Each row is a point. Each copy is the shape, with its points in the same order, turned, moved and blurred by noise. Some copies are also mirrored. Which?
In the rows, zero is written as 128.

Shape, 8 rows:
[[110 158]
 [110  71]
 [167  73]
 [169  78]
 [ 96  73]
 [108 150]
 [122  86]
 [118 173]]
Copy 1 (8 x 2):
[[108 110]
 [204 159]
 [217  92]
 [210 103]
 [178 166]
 [112 126]
 [183 138]
 [106 105]]
Copy 1 is: mirrored
Copy 2, 8 rows:
[[130 171]
 [ 84  96]
 [134  68]
 [140  71]
 [ 77 106]
 [123 165]
 [106 103]
 [145 179]]
Copy 2 is: only turned

Shape:
[[ 81 126 130 139]
 [145 119 156 184]
 [190 192 128  84]
 [169 156 124 135]
 [ 70  80  85 137]
 [163 122 177 127]
 [ 81  73  71 119]]
Copy 1:
[[ 51 148 110 110]
 [102 147 177 149]
 [197 113  91 153]
 [133 148 129 152]
 [ 53 195 108  76]
 [137 109 160 123]
 [ 75 210 110  72]]
Copy 1 is: mirrored
Copy 2, 7 rows:
[[ 94 122  96 153]
 [100 117 169 186]
 [211 143 167 105]
 [148 137 171 145]
 [ 35 125 104 112]
 [137  81 175 153]
 [ 42 137 116  88]]
Copy 2 is: mirrored
Copy 3:
[[ 90 128 142 105]
 [100 148  67 105]
 [192 113 100 187]
 [126 121  87 153]
 [ 51  76 149  94]
 [155 130  80  90]
 [ 63  49 151  95]]
Copy 3 is: mirrored

Shape, 12 rows:
[[137 158 156 108 113 141 142  92]
 [114 100 213  93 134 105  52 164]
 [109 154 126  88 100 126 136 153]
 [134 122 103  85 134 119 156 102]
 [ 88 100 126 107 119 233 155 202]
 [127 104 198  97  98 121 121  98]
 [154 154 138 235 113 203 121 113]
 [152 146 110 101 140 153  84 108]
 [141 151 102 246 109 101 119 115]
 [157 139 134  98 133 121 150 161]
 [104 134 197 121 165 109  91 125]
 [113 154 112  79 117 239 151 101]]
Copy 1, 12 rows:
[[136 166 141  98 101 129 120 124]
 [ 88 104 113  89 159  90  51 181]
 [114 149 129 120 107 157 139 183]
 [158 136 105 100 126 160 162 136]
 [ 56 113 206 156 167 192 150 144]
 [116 123 122  70 103 134  76 120]
 [160 125 246 163  95  80 127 104]
 [174 155 139 135 155 128 105 149]
 [189  81 178 157  58  55 157 148]
 [130 140 148  81 135 136 156 172]
 [ 99 130 106  99 136  67  95 138]
 [119 194 177 158 140 197 133  90]]
Copy 1 is: only turned
Copy 2, 12 rows:
[[123 164 179 127 129 166 123 114]
 [ 51 145 135  73 100  98  58 101]
 [ 84 123 197 130 152 148  88 154]
 [118 112 173 118 146 149 159 146]
 [ 51 151  90 187 207 189  92 189]
 [ 80 165 147 119  72 145 113  98]
 [185 155 103 187 188 165  79  67]
 [105 112 164  98 184 162 123  89]
 [200 108 145 195 161  92  98  75]
 [129 107 160 110 140 148 103 170]
 [101 181 148  93 121  95  84 119]
 [ 81 173 151 151 195 226 147 125]]
Copy 2 is: mirrored
Copy 3 (12 x 8):
[[100 170 153 153 122  95 154 131]
 [146  99 176  73  57  75 111  88]
 [104 149 104 121  79 106 154 145]
 [119 188 119 105 132 129 175 127]
 [122  60 133 133  87 181 190 191]
 [111 156 182 132  86 113 135  80]
 [109  83 142 205 205 116  96 155]
 [134 130 120 119 150  72 178 117]
 [ 98 134  89 153 202 113  43 131]
 [156 164 118 122  99 114 143 157]
 [114 130 188  78 108  74 109 126]
 [ 88 116 143 166 136 124 242 165]]
Copy 3 is: mirrored
Copy 4 (12 x 8):
[[126 141 142 152 147 125 142 109]
 [173 155 179  30 185 133 108 136]
 [137 164 131 153 169 112 117 165]
 [117 102 117 157 140  83 107 139]
 [ 70 150 133 111 115 183  86 226]
 [156 160 136  86 131 116 133  96]
 [ 93 115 108 166 186 249 126  91]
 [125 117 180 149 181 134  81 119]
 [122 105  63 157 249 189 136  83]
 [163 113 134 143 161 125 130 168]
 [135 124 180  73 193 124 154 118]
 [ 56 153 170 184  96 154  92 154]]
Copy 4 is: mirrored

Shape (16 x 11):
[[189  79 101 136 175 118  99 189 138 143 154]
 [181 196 163 127  56 125 101 176 146 105 150]
 [ 87 153 181  65 177 149 106  98  92  85  62]
 [163 140 134 133 116 182 147 162 140 175 168]
 [ 93 146  78 167 132 140  64 126  80 159 138]
 [155  83 141 104 129  93  98 162 106 173 168]
 [ 74 210 172  50 136  88  69  80 183 182  82]
 [166 136  93  54 101  90  76 129 162 154 183]
 [102 106 178 177 109 113 128 189 176 214  92]
 [156 108 163 182 185 144 176 178  89 147 160]
 [149 111 126 110  89  88 144  66 125  71 119]
 [188 133 125 108 130 130 154  80  71  95  68]
 [ 95  96  60 108 102 195 114 113  94 141  70]
 [ 84 184 115 112 128 101 189 193 158 105 106]
 [193 124 110 126 132  89 180 150  71  90 147]
 [131 153 155 160 148 118 133  90 188 138 122]]
Copy 1 (16 x 11):
[[192  94 160 148 147  96 101 141 100 157 190]
 [166 198  70 104  95 100  46 160 151 135 128]
 [ 35  97 106  39  93 120 135 160  75 134 121]
 [190 180 131 118 122 122 147 150 127  99 159]
 [ 99 136 126 140 211 182 107 146 124 129 131]
 [160 158 160 143 126 129 108 112  74 186 162]
 [  8 185 165  53 105  89  85  71 136 114 116]
 [134 168 133 136 111 132  43  66  99 120 195]
 [157 162 176 115 134  93 173 108 190 179  88]
 [179 138 143 157 139  87 183 209  80 142 138]
 [123 104  78 147  75 132  84 101  63 112  81]
 [134  98  62  83 131 105 116 129  28 106  90]
 [126  84  81  80 170 195 163  91 119 109 129]
 [ 90 136  57 150 103  58 155 126 169 132 148]
 [167 123  57 171 123  81 114 147  41 146 142]
 [114 135 161 131 102  84 115 133 130  79  83]]
Copy 1 is: only turned
Copy 2 (16 x 11):
[[134 124  52 100 158 104 139 207 143 129 105]
 [183 202 120 144 131 144 160 147 223  90 162]
 [114 159 158  24 115 212 136  72 134 144 108]
 [114 164  74 120 142 101 191 145 189 170 166]
 [120 137  91 129 127 176 116 161  94 151 211]
 [151 111 108 110 156  69 108 149 149 135 145]
 [123  83 171 128  77 207  74  70 215 159 125]
 [207  84  63 129 110 113 107 118 195 128 149]
 [ 55 113 185 167 131  94 165 183 178 138 135]
 [ 55 183  84  89 210  91 167 153 137 136 138]
 [163 135  93 128 115 135 172  54 108  61 121]
 [126 205  77  89  82 135 143  77 102  99  92]
 [122 128 104  79  46 144 193 131  70 156 176]
 [ 66 122 107  83 108 164 180 124 212  54 172]
 [124 185  40  78 144  89 141 107 134  56 135]
 [ 94 129 113 171 151 174 163 104 165 128 109]]
Copy 2 is: only turned

Shape, 16 rows:
[[ 62 141 111 173 102 150 151 149 130 138 187 111]
 [106  33 124 191 152 153  65 119 136 151  80 164]
 [160 119 101 112 207 104 159 203 122 125  79 125]
 [105  57 107 162 110 140 149 130 146 168 225 104]
 [169 158 174  97 197 102 217 138 146 136  75  90]
 [163 136 130 136 184  67 129 113 106 111  86 127]
 [132 141 149 124 161 111 178 148 155 138 108 106]
 [187 142 142  94 186 127 151 151 149  85 127 107]
 [ 67  88  50 121  99 173 136  92 119 152 174  75]
 [ 90  90 117 153 204 138  76  91 148 136 131 174]
 [181 151 137 101 153  88 186 132 110 127 116 137]
 [ 95  72 134 133 131  98  65 132 174 122  93 143]
 [108 134  87 115  99 164 118 133 137 209 178 116]
 [142 128 184 110 167 129 140 162  90 131 123  88]
 [110  74 140 150 127 162 111 112 140 106 100 191]
 [130 127 107 199  92 180 133 136 159 158 181  69]]
Copy 1 (16 x 12):
[[ 57  69 151 120 105 145 116 126 122 130 135  58]
 [134  86  86 100 159 185  20  92 112 149 123 171]
 [171 194 112 139 153 181  89 156 101  64 104  82]
 [ 97  73 155  57  65 175  94  99 146 108 163  83]
 [152 200 151 156 179 210 177 174 162  71 129 114]
 [165 188 132 161 174 142  89 143 153 121 155 118]
 [123 155 144 128 159 187 138 164 144  97 127 100]
 [125 209 149 129 134 151 117 146 168  65  94 119]
 [117  65 111  87  90 143 141  42 148 146 122  53]
 [102 161 107 108 127 186  45  96 131 193 122 136]
 [158 191 145 141 134 140 150 159 134  86 159 121]
 [120 127 120  60 197 145  52 123 134 154 112 128]
 [137  79 161  85  73 150 144 116 107 159  96  86]
 [130 158 200 148 163 172 117 107 120  75 119 117]
 [ 86 125  83  98 154 147  78 103 112 131 129 177]
 [ 96  32 153 120  76 158 108 134 175 103 103  96]]
Copy 1 is: only turned
Copy 2:
[[105 187 154 141 115 156 118 185 103  94 159  72]
 [ 77 134 147 198 141 134 223 119 129  67  83 167]
 [ 97 112 103  79 188 142 190 159 163 189 101 125]
 [117 169 148 190 146 112 171 162 125  87 194  41]
 [110 101 170  68 207 124 146 116  96 237 130 115]
 [129  86  99 121 193 146 160 128  82 162  79 124]
 [111 131 162 107 176 143 144 133 115 183 132 106]
 [137  65 155  98 206 125 140 173 138 170 125 114]
 [147 194 134 112 139 115 164 148 101  32 198  99]
 [ 78 122 130 189 203 169 180 155  98  76 128 167]
 [129  79 107 104 165 124 135 133  99 198 142 104]
 [115 123 146 176 170 180 161  91 157  82  92 140]
 [128 199 118 157 140  94 114 155 137 101 193 127]
 [ 75 107 148 100 185  92 117 139 119 146  98  89]
 [ 83  84 158 169 116 157 176 130 120  85 127 158]
 [158 194 190 169 121  96 145 194 113 107 140  85]]
Copy 2 is: mirrored
Copy 3 (16 x 12):
[[ 50 137  84 112 147 124 110 112 123 144 158  95]
 [193 124 106 163 220  81  92 163 116 178 150  81]
 [151 175 209 126 134  81 173 166 107  71 105 115]
 [ 88 100  71  72 173 137 161 140 115 161 194  75]
 [165 152 166 166  76 139 209  88  76  54 130 100]
 [159 122 114 174 108  55 173 146 110  78 114 143]
 [137 142 151 144 112 133 164  94 102  88 137 102]
 [139 119 149 126 137 123 180 151  83  49  96 148]
 [ 72 190  23  69 142 104 128 144  99 160 138  71]
 [164 150  98 151 234  79 146 129 104 146 157 167]
 [136 120 139 164  86 105 196 128 126  87  92 124]
 [196 120 123 119 167  63  92 114  95 149 137 115]
 [105 177  81  69 123 157 134 137 162 160 146 118]
 [132 126 154 151  88 136 150 162  62 113 136 141]
 [158 106 116 160 200 103 110 126 106 170  86 102]
 [101 110  69  93 146 173 105 139 144  95 176  64]]
Copy 3 is: only turned
Copy 4:
[[143  99 172 133  74  90 158 149 149  89 153  87]
 [125 171 144 243 170  82 163 137 173 122 124 170]
 [127  83  72 141 196 135  76 173 142 148 100 117]
 [167  61 167 154  88  35 159 108 138  84 124 149]
 [191  94  86  91 210 160  92  86 139 153 115  73]
 [123 139  99 133 183 149  83 114 103 138 145 143]
 [163  95 113 114 162 134 110 106 155 138 117  97]
 [168  90 122  80 201 148 107 149 134 130 114 153]
 [132 115 128 111 113   7 191 149 133  60 161 112]
 [105 117 132 196 178 128 167 130 170  83 170 185]
 [156  97  96  98 168 139 109 114  93 173 142 123]
 [ 87 165 138 162 148 115 148 112 180 120  87 179]
 [124  82 156 108 113  31 156 133 182 143 182 122]
 [136  93 173 118 207 118 114 132 112 146 109  90]
 [149 157 137 190 150 128 201 153 149 140 123 165]
 [203 124 196 128  97  50 117 147 175  99 154 118]]
Copy 4 is: mirrored
